Rows are points. Each copy is the shape, with its points in the same order, stretched, turned, moved and blurred by noise. Some copies are also mirrored. Which?

Shape (7 x 3):
[[ 0.16 -0.09 -0.20]
 [-0.05  0.03  0.45]
 [ 0.09  0.07 -0.27]
 [ 0.18 -0.20 -0.26]
 [ 0.18 -0.15 -0.22]
 [-0.19 -0.14  0.34]
 [-0.34 -0.03  0.31]]
Copy 1 (7 x 3):
[[ 0.22  0.31  0.12]
 [-0.29 -0.39  0.20]
 [ 0.07  0.44 -0.03]
 [ 0.35  0.38  0.21]
 [ 0.30  0.34  0.18]
 [-0.27 -0.26  0.41]
 [-0.50 -0.19  0.35]]
Copy 1 is: mirrored
Copy 2 (7 x 3):
[[-0.07  0.04 -0.35]
 [ 0.01  0.16  0.24]
 [-0.09 -0.21 -0.23]
 [-0.06  0.08 -0.44]
 [-0.03  0.05 -0.40]
 [ 0.20  0.12  0.16]
 [ 0.30 -0.08  0.28]]
Copy 2 is: only turned
Copy 3 (7 x 3):
[[ 0.24 -0.27 -0.04]
 [-0.74  0.05 -0.07]
 [ 0.35 -0.06 -0.07]
 [ 0.29 -0.44  0.04]
 [ 0.28 -0.36  0.00]
 [-0.59 -0.02  0.24]
 [-0.53  0.23  0.35]]
Copy 3 is: mirrored

Shape (9 x 4):
[[-0.11  0.43  0.16 -0.03]
 [-0.17  0.30  0.01  0.21]
 [ 0.19 -0.27 -0.02 -0.58]
 [ 0.03  0.52  0.35  0.14]
 [-0.12  0.26  0.21  0.15]
 [ 0.28 -0.16 -0.29 -0.28]
 [ 0.29  0.21  0.02 -0.06]
 [ 0.25 -0.40 -0.09 -0.26]
 [ 0.05 -0.15 -0.54 -0.43]]
Copy 1 (9 x 4):
[[-0.20  0.02 -0.03 -0.38]
 [-0.12 -0.14 -0.22 -0.38]
 [ 0.16  0.04  0.52  0.49]
 [-0.44 -0.09 -0.15 -0.49]
 [-0.21 -0.01 -0.18 -0.31]
 [ 0.25 -0.25  0.31  0.43]
 [-0.20 -0.21  0.11  0.02]
 [ 0.13 -0.04  0.24  0.60]
 [ 0.49 -0.28  0.47  0.35]]
Copy 1 is: mirrored
Copy 2 (9 x 4):
[[-0.31 -0.15 -0.08 -0.03]
 [-0.21 -0.11 -0.17  0.15]
 [ 0.23  0.24  0.40 -0.23]
 [-0.41 -0.36  0.00  0.10]
 [-0.29 -0.10 -0.05  0.19]
 [ 0.40  0.10  0.21 -0.11]
 [ 0.05 -0.21  0.14  0.03]
 [ 0.32  0.23  0.36  0.07]
 [ 0.42  0.26  0.00 -0.33]]
Copy 2 is: mirrored

Shape (12 x 8):
[[-0.30 -0.05  0.24 -0.14  0.18  0.03  0.42 -0.14]
 [-0.09 -0.06 -1.31  0.30 -0.25  0.18 -0.16  0.09]
 [-0.29 -0.07  0.12 -0.14 -0.17  0.19 -0.03  0.10]
 [-0.29  0.25  0.11 -0.04  0.16  0.01 -0.12  0.18]
 [ 0.04 -0.33  0.30 -0.15  0.26 -0.11 -0.14 -0.19]
 [-0.03 -0.14 -0.50 -0.08  0.28 -0.08  0.32  0.02]
 [-0.22  0.07  0.28  0.07 -0.43 -0.15  0.07 -0.15]
 [-0.15  0.27 -0.29 -0.11  0.22 -0.07 -0.23 -0.06]
 [-0.26  0.15  0.26  0.00  0.20  0.29  0.09  0.12]
 [ 0.44  0.10  0.31 -0.27 -0.12  0.11 -0.20 -0.20]
 [-0.11  0.20  0.23 -0.24 -0.04 -0.07 -0.08  0.86]
 [ 0.03  0.24  0.26  0.58 -0.12 -0.10 -0.23 -0.12]]
Copy 1 (12 x 8):
[[ 0.17 -0.18 -0.06  0.11  0.60 -0.15 -0.06  0.14]
 [ 0.06 -0.45 -0.41 -0.40 -0.85  0.54  0.37 -0.40]
 [-0.16 -0.04  0.00  0.26  0.19  0.24 -0.24 -0.06]
 [-0.08 -0.09  0.20  0.11  0.07  0.00 -0.09  0.28]
 [-0.03  0.28 -0.03 -0.04  0.51 -0.21  0.00  0.13]
 [ 0.37 -0.25 -0.14 -0.47  0.14  0.12  0.21 -0.02]
 [ 0.09 -0.01 -0.01  0.52  0.12 -0.13 -0.10 -0.21]
 [ 0.04 -0.21  0.10 -0.22 -0.10 -0.22  0.01  0.10]
 [-0.24 -0.15  0.13  0.19  0.36  0.06 -0.02  0.27]
 [-0.36  0.19  0.34  0.15  0.28 -0.26  0.02 -0.34]
 [ 0.00  0.12  0.54  0.16 -0.02  0.47 -0.09  0.20]
 [-0.22  0.09  0.05  0.48 -0.03 -0.23  0.33  0.07]]
Copy 1 is: only turned
Copy 2 (12 x 8):
[[-0.09 -0.27 -0.40  0.22 -0.27  0.26  0.38 -0.15]
 [ 0.15  0.35  1.01 -0.22 -0.66 -0.31 -0.32  0.55]
 [-0.08 -0.01 -0.06  0.21 -0.03 -0.09  0.08 -0.29]
 [ 0.32  0.03 -0.08  0.03 -0.05 -0.04  0.18 -0.33]
 [-0.28 -0.13 -0.56 -0.31  0.09  0.01  0.30 -0.05]
 [ 0.06  0.14  0.22 -0.16 -0.50  0.17  0.26  0.21]
 [-0.10 -0.27 -0.17  0.30  0.13  0.11  0.00  0.05]
 [ 0.24 -0.03  0.30 -0.27 -0.19 -0.08  0.43 -0.09]
 [ 0.15 -0.03 -0.30  0.02 -0.05  0.13  0.10 -0.55]
 [-0.18 -0.03 -0.05 -0.30  0.53  0.19  0.21 -0.31]
 [ 0.73  0.71  0.02  0.30  0.21  0.09  0.16 -0.46]
 [ 0.22 -0.32 -0.35 -0.17  0.18  0.03 -0.39  0.04]]
Copy 2 is: only turned

Shape (15 x 11):
[[-0.26  0.06 -0.08  0.34 -0.46 -0.36 -0.13 -0.20  0.21 -0.35  0.26]
 [-0.13  0.14 -0.34  0.10 -0.02  0.07 -0.22  0.18 -0.17 -0.48  0.08]
 [ 0.09 -0.40 -0.32  0.15  0.28 -0.44  0.08 -0.03 -0.40  0.23  0.24]
 [ 0.22  0.19 -0.30  0.21 -0.38  0.20  0.29 -0.19 -0.20 -0.25  0.09]
 [-0.18  0.26  0.30 -0.23 -0.14 -0.28 -0.21 -0.25 -0.20  0.08  0.45]
 [ 0.01  0.08 -0.15  0.18  0.02 -0.10  0.13 -0.41  0.26 -0.30 -0.24]
 [-0.27 -0.38  0.45  0.00 -0.30 -0.51 -0.48  0.28 -0.31  0.02  0.10]
 [-0.26 -0.43  0.07 -0.19 -0.35 -0.19  0.26 -0.18  0.07 -0.20  0.10]
 [-0.23 -0.24 -0.31  0.15  0.03  0.18 -0.04 -0.14  0.25  0.00  0.28]
 [-0.18  0.15  0.27  0.00  0.13  0.04  0.05  0.18 -0.06 -0.14  0.18]
 [-0.40 -0.21 -0.23  0.11 -0.25 -0.14 -0.16  0.14 -0.32 -0.03 -0.19]
 [-0.03 -0.33  0.39 -0.40  0.24  0.24 -0.38  0.11 -0.09 -0.13  0.52]
 [-0.21 -0.22  0.30 -0.28 -0.16 -0.24  0.34  0.13  0.23  0.04 -0.21]
 [ 0.34  0.24 -0.40  0.23 -0.16 -0.26  0.08  0.04 -0.39  0.28 -0.16]
 [-0.16  0.06  0.10 -0.17 -0.40 -0.50 -0.24  0.01  0.14 -0.24  0.23]]
Copy 1 (15 x 11):
[[-0.15 -0.52 -0.04  0.00 -0.40  0.39  0.25  0.12  0.27 -0.36 -0.10]
 [-0.09  0.13  0.03  0.11 -0.38  0.11  0.19 -0.19 -0.08 -0.05  0.10]
 [-0.28 -0.12 -0.04  0.34  0.75  0.33  0.01  0.25 -0.05 -0.30  0.39]
 [-0.07 -0.18  0.01  0.12  0.06  0.24  0.43 -0.38 -0.05  0.04 -0.26]
 [ 0.14 -0.33 -0.17 -0.33  0.00 -0.17  0.14  0.09  0.44 -0.36  0.20]
 [ 0.20  0.08  0.21  0.10 -0.08  0.37  0.21  0.06  0.20  0.01 -0.41]
 [-0.43 -0.46 -0.28  0.00  0.11 -0.40 -0.31  0.58  0.47 -0.34  0.24]
 [ 0.07 -0.41 -0.04  0.12  0.05  0.05 -0.36 -0.01  0.20 -0.32 -0.32]
 [ 0.32 -0.29  0.07  0.15 -0.10  0.40  0.09  0.06 -0.15  0.07 -0.01]
 [ 0.24 -0.02  0.30 -0.20 -0.18 -0.33  0.15 -0.08  0.09 -0.01  0.01]
 [-0.49 -0.22 -0.16  0.11  0.10  0.23 -0.32  0.15  0.13  0.07  0.00]
 [ 0.68  0.03 -0.02  0.07 -0.20 -0.66  0.01  0.09 -0.02 -0.13  0.34]
 [ 0.02 -0.13  0.15 -0.25  0.12 -0.28 -0.39  0.30  0.19 -0.17 -0.53]
 [-0.66  0.00 -0.16 -0.01  0.63  0.29  0.25  0.20 -0.02 -0.06 -0.01]
 [-0.20 -0.28 -0.27 -0.24 -0.25 -0.07 -0.05  0.37  0.27 -0.58 -0.05]]
Copy 1 is: only turned
Copy 2 (15 x 11):
[[-0.32  0.07  0.37  0.13 -0.45  0.50 -0.38 -0.27  0.03 -0.10  0.37]
 [-0.26  0.48 -0.14  0.04 -0.09 -0.11 -0.36 -0.13  0.11 -0.07  0.28]
 [-0.16  0.22 -0.28  0.44  0.38  0.53 -0.52  0.29 -0.02 -0.20 -0.32]
 [-0.33  0.18  0.15  0.40 -0.08  0.03  0.08  0.12  0.23  0.11  0.42]
 [-0.30  0.25  0.43 -0.29 -0.24  0.50 -0.30  0.22 -0.09 -0.10  0.07]
 [-0.43 -0.02  0.26  0.31 -0.37 -0.28 -0.03  0.00 -0.25 -0.23  0.22]
 [ 0.39  0.40 -0.05 -0.17 -0.28  0.81 -0.40 -0.01 -0.11  0.01 -0.28]
 [-0.29 -0.06  0.00  0.25 -0.36  0.59  0.25  0.17  0.34 -0.09 -0.12]
 [-0.37 -0.28 -0.23 -0.04  0.08  0.22 -0.07  0.14  0.20 -0.19  0.29]
 [ 0.17  0.27  0.07 -0.11  0.04 -0.10 -0.28  0.13  0.21  0.07 -0.27]
 [ 0.09  0.41 -0.25  0.07 -0.08  0.21 -0.06 -0.09 -0.07 -0.23  0.09]
 [-0.19  0.10 -0.39 -0.33 -0.17  0.35 -0.18  0.54  0.26  0.04 -0.19]
 [ 0.08 -0.03  0.12  0.00 -0.16  0.16  0.18 -0.04  0.12 -0.01 -0.58]
 [-0.12  0.38  0.13  0.32  0.30  0.08 -0.28 -0.11 -0.38  0.00  0.09]
 [-0.42  0.28  0.36 -0.13 -0.47  0.72 -0.35 -0.25 -0.06  0.07  0.07]]
Copy 2 is: only turned
Copy 3 (15 x 11):
[[-0.33  0.36 -0.01  0.13 -0.85  0.08  0.25 -0.28  0.08 -0.03 -0.07]
 [ 0.11  0.06  0.27  0.29 -0.41 -0.02 -0.07  0.22  0.18 -0.14  0.04]
 [ 0.53 -0.06 -0.14 -0.10  0.01 -0.13  0.40 -0.35  0.59  0.19 -0.11]
 [ 0.02  0.14  0.07  0.24 -0.21  0.55 -0.18 -0.07  0.14 -0.25 -0.21]
 [ 0.34  0.45  0.32 -0.35 -0.01 -0.17  0.58  0.02 -0.25 -0.13  0.10]
 [-0.46  0.05  0.01 -0.25 -0.36  0.07  0.00  0.00  0.20  0.28 -0.22]
 [ 0.36 -0.31  0.21  0.05 -0.35 -0.22  0.55 -0.19 -0.29 -0.15  0.61]
 [-0.27  0.10 -0.09 -0.07 -0.23  0.16  0.12 -0.11  0.10 -0.35  0.43]
 [-0.20  0.17 -0.34  0.10 -0.30 -0.31  0.13  0.11  0.22 -0.17 -0.17]
 [ 0.28  0.26  0.04 -0.18 -0.04 -0.23  0.01  0.19 -0.23  0.08  0.27]
 [ 0.21 -0.29  0.13 -0.01 -0.45 -0.16 -0.01 -0.15  0.07 -0.50  0.18]
 [ 0.29  0.02  0.03  0.14  0.27 -0.34  0.48  0.65 -0.17 -0.10  0.51]
 [-0.20  0.00  0.03 -0.32  0.08 -0.17 -0.04 -0.21 -0.23 -0.02  0.57]
 [ 0.43 -0.16  0.31  0.05  0.03  0.12  0.03 -0.50  0.19  0.10 -0.34]
 [-0.16  0.28  0.37  0.08 -0.36 -0.10  0.43 -0.22 -0.07  0.01  0.30]]
Copy 3 is: only turned
Copy 4 (15 x 11):
[[-0.10  0.25 -0.05  0.04  0.52 -0.14  0.28 -0.29 -0.33 -0.26  0.02]
 [-0.27  0.47  0.13  0.10  0.03  0.21  0.18  0.42 -0.14 -0.04  0.11]
 [ 0.47  0.03  0.56  0.12  0.51  0.34  0.02  0.41  0.28  0.23 -0.13]
 [-0.08 -0.03  0.06  0.28  0.08 -0.32  0.35  0.45 -0.17  0.17 -0.28]
 [-0.02  0.13 -0.31  0.23  0.54  0.25  0.32 -0.49  0.41  0.25  0.11]
 [ 0.17 -0.23  0.19  0.00 -0.21 -0.30  0.32  0.12 -0.39 -0.19  0.23]
 [-0.08  0.15 -0.32 -0.35  0.75  0.83 -0.13 -0.35  0.04  0.12 -0.35]
 [ 0.23 -0.17 -0.36  0.23  0.42  0.30  0.08  0.01  0.00 -0.57 -0.26]
 [-0.13  0.08  0.36  0.01  0.17 -0.08 -0.23  0.12  0.23 -0.55  0.12]
 [ 0.05  0.30 -0.24  0.05  0.15  0.10 -0.12 -0.05  0.08  0.23  0.13]
 [-0.18 -0.16 -0.02 -0.05  0.48  0.45  0.05  0.59 -0.20 -0.07 -0.06]
 [-0.16  0.55 -0.23 -0.06  0.06  0.61 -0.30 -0.42  0.87 -0.28 -0.18]
 [ 0.27 -0.44 -0.41  0.17  0.16  0.34 -0.24 -0.09 -0.23 -0.16 -0.12]
 [ 0.01 -0.36  0.49  0.20  0.18 -0.08  0.22  0.58 -0.29  0.74 -0.21]
 [-0.14  0.21 -0.16  0.24  0.46  0.37  0.21 -0.44 -0.19 -0.16 -0.12]]
Copy 4 is: mirrored
